Each row of a before or after table is a point. One or more steps were done to the points. Then noise was added and the rows were shuffled. The steps act on how far a point lies along the listed directions, d1 being the first. Write out the steps. A step turns or swaps two directions, mirrors them in a line or flattens them onto one, adds a multiple of one to another, or multiplies one. Angles are multiples of 10 degrees, from the lower direction toward the higher: turns from -170 to 170, lines from 10 to 170 but not 90. Use the fewest steps. Two steps may share a direction if one is a turn and the other turns, adds or multiplies; they go together, in the order done. Otherwise the lowest direction goes first.

Directions:
(1): [24 55]
(2): [ 55 -24]
Before (12 x 2):
[[-29  11]
 [ 26  17]
 [-19  54]
 [-49 -31]
 [ 57  12]
 [ 31 -12]
 [ 10  -4]
 [ 30 -28]
 [ 81  -3]
 [ 55  29]
 [ 12  -8]
 [ 12  56]]
After (12 x 2):
[[-68 -20]
 [ 36  12]
 [  9  -6]
 [ 24 -23]
 [ 95 -10]
 [ -1  47]
 [ 39  45]
 [ 30 -11]
 [ 72   7]
 [ 12  -2]
 [ 78  19]
 [-29   9]]
Steps: add 0.5 times d1 to d2

Directions:
(1): [-19 -46 -54]
(2): [ 34  43 -49]
(3): [-62  38 -11]
Before (12 x 3):
[[-40 -66 -73]
 [-57  70 -37]
 [ -7  -7   2]
 [ 20   5 -61]
 [  9 -38  64]
 [-20  58  45]
 [-51  32  -4]
 [ 62  -4   0]
 [-28  51   8]
 [ 38 -27  89]
 [ 13  37   9]
 [  3  16   7]]
After:
[[-13  46 -37]
 [ 61  16  14]
 [-30 -11 -70]
 [-56 -83  12]
 [ -8   4   5]
 [-59 -40  20]
 [  1  -5 -17]
 [ 20  66 -68]
 [ -4  20 -57]
 [ 31 -51  15]
 [ 19  74  74]
 [ 11 -17 -35]]
Steps: multiply d1 by -1; turn d2 and d3 by -50 degrees

Directions:
(1): [-54   8 -56  33]
(2): [  9 -82 -20   2]
(3): [-40  -5  -5 -74]
(4): [ 50  20 -61 -24]
Before (13 x 4):
[[ 34  51  20  23]
 [ -4  13  48  56]
 [ 60  95 -13 -22]
 [ 21 -65  18 -28]
 [ 16  13  19 -14]
 [ 70 -28  56 -20]
 [  6   5 -50 -32]
 [-28 -25   3 -47]
 [ 48  42 -63  53]
 [ 36   8   6   1]
 [ 37 -51 -38 -32]
 [-82   2 -28  45]
 [ 28  15  31 -53]]
After, 13 rows:
[[ 53  18  -1  29]
 [-20   6  71 -15]
 [ 59  -6  81 -16]
 [-42   3   3 -39]
 [ 27 -13  15 -49]
 [-52  24 -61  32]
 [-40 -10  55   0]
 [ 34 -11  16   2]
 [ 33 -22 -21  62]
 [ 70 -41 -43 -20]
 [ 21  -5   6 -17]
 [-34 -18 -11 -13]
 [ 70  -9 -15   8]]
Steps: add 0.3 times d3 to d1; multiply d4 by 0.4; turn d2 and d4 by -110 degrees

Directions:
(1): [ 14  82 -33  41 -16  28]
(2): [-12 -31 -88  -9  33  26]
(3): [-10 -27  34  23  -2  91]
(4): [-28  36  26  -9  89   2]
Before:
[[  7  13 -30  14  -1  29]
 [-10  -4  -3  22 -37  16]
 [ 27 -10 -13 -36 -55 -95]
 [  0   5  40  15 -11  42]
 [ -1 -32   1 -25 -10 -17]
 [  3  -2  10   0 -19  19]
 [ 13  19  49 -25 -16 -56]
 [-15  -8  -2   5  -1  13]]
After, 8 rows:
[[  2 -38  11 -18   1 -10]
 [-11  -1   7   3  -8  -4]
 [  3  -4 -13  -6 -15   8]
 [  8  27  12   7 -28   5]
 [ 19  18 -22  12 -45  21]
 [  5  42 -49   6  10  28]
 [  1  -2 -30  -2   1  12]
 [-14 -26 -17   7 -29   2]]
Steps: turn d1 and d2 by 140 degrees; flatten d3 and d4 onto the line at 100 degrees

Directions:
(1): [-19  -3 -60  35 -56 -47 -35  52]
(2): [-14  61 -73 -52  35  31  -8   9]
(3): [-28 -24  11 -10 -54  95 -10  28]
(4): [ 67   4  -6 -19 -32   8 -78 -48]
(5): [ 47 -22 -32  74  53  43  -7  21]
Before:
[[ 39  25  -6   1 -16 -50 -60 -49]
 [-64  66 -31 -61  23  -2  26   1]
 [ 40   3  26 -17  11  54 -35 -12]
 [-27 -39 -22  33 -49 -42 -37  27]
 [-16   3  30 -37 -29   9   4   1]
 [ 29 -15 -44  19 -50  48 -52   5]
 [ 35 -14 -30  52  -9 -28 -32 -27]
 [ 45 -28  -9  24 -19 -66 -27 -14]
 [-16  64 -23 -37  55   1  52  -5]
 [ -9 -51  -6  64 -15  12  32  45]
 [-14  47 -25 -33  28  72  10  13]
 [ 14  36 -73  16  20 -53   4   2]
 [  4 -33  31 -28 -67 -10 -39 -11]
 [ 10  21 -68   7  72  36  -2   3]]
After, 14 rows:
[[ 28  36 -55 -57 -50  -5 -71 -37]
 [ -1  -1 -42  39  16 -86  -6   8]
 [ 67  -9  43  -6 -49  -6 -83 -77]
 [ 34  -7  18 -69 -17  64 -49 -39]
 [ 58  15 -35   4   3  16 -75   0]
 [-12  28  22  17  96 -46  65 -25]
 [  9  10   7  52  62 -54  72   9]
 [ 32 -40  43 -19 -78   0 -42 -31]
 [  0 -10  26  11 -34 -84  21 -28]
 [ 10  50 -47  17  64 -39  12  11]
 [ 11  14  11 -21  30  37   7   0]
 [-50  -8  23 -68 -43  -2 -11 -20]
 [  8 -21   0  -1 -77 -14 -50 -40]
 [-78  -6 -28 -15 -42  13  45  62]]
Steps: turn d1 and d5 by -90 degrees; turn d2 and d3 by -80 degrees; multiply d4 by 1.6

Directions:
(1): [ 28 -70  36 -90  18 -15 -20 -13  37  35 -24]
(2): [ 46 -37  24  44  -3  20  37 -20  55 -83 -34]
(3): [-38 -17 -14  46 -20 -21  34 -18  10  67 -92]
(4): [  8  32 -34 -64 -64  -6   6  45 -20 -48 -65]
(5): [-95  34  14 -36  40  16  30   9  65 -25  -1]
Before, 11 rows:
[[ -3  24 -26 -18 -16  21  12  16  19 -59 -17]
 [  6   5  -1 -26 -45 -14  25   4  29   7 -79]
 [ 39 -22  -5  40  23  22 -30 -16  -5 -53  62]
 [ -3  24 -34 -17 -28  13   2  20  -6 -29 -32]
 [ 10 -11   4 -65  -9  -5  11  19   8   9 -66]
 [ 21 -41  20  95  25   3  -8 -33   5  60  33]
 [-37   6  -7 -11   2  11   9   4  23  17 -51]
 [  7 -18  -3 -20 -38 -11  28   2  -8  15 -61]
 [ -5   5  -7  24 -13   2  28  -1  20 -46 -47]
 [-14  22 -16 -10 -37  -8  13   8 -23 -15 -49]
 [-29 -21 -21  54   3  -7  33  -6   5  41  -6]]
After, 11 rows:
[[-13  26 -35  25 -17  15  16   6   0 -29 -16]
 [-12  35 -12  30 -22   5  16   2 -28 -35 -15]
 [ 43 -73  31 -50   2  -8 -16  -8  42  33 -30]
 [-13  30  -2  76  27  17  22  -4 -12  -2  21]
 [-11  36 -38  26 -18  18   4  13 -14 -25  -9]
 [-10  11  -5  24   9  22   4  -3  15  -9 -12]
 [ 12 -47  -6 -24  -9  -4  20  10  22  -2 -21]
 [  0   4  -9  32 -15   1  27  -3  13 -41 -46]
 [ -4  35   0  76 -16   8  33 -14  17 -18  -2]
 [ -2   9   2  56  -9  12  37  -9 -11 -13   2]
 [ 11 -39 -13 -36  -1  -3 -30  -3   3  -2 -21]]
Steps: mirror d1 and d4 in the line at 130 degrees; flatten d2 and d3 onto the line at 30 degrees; multiply d5 by 0.4
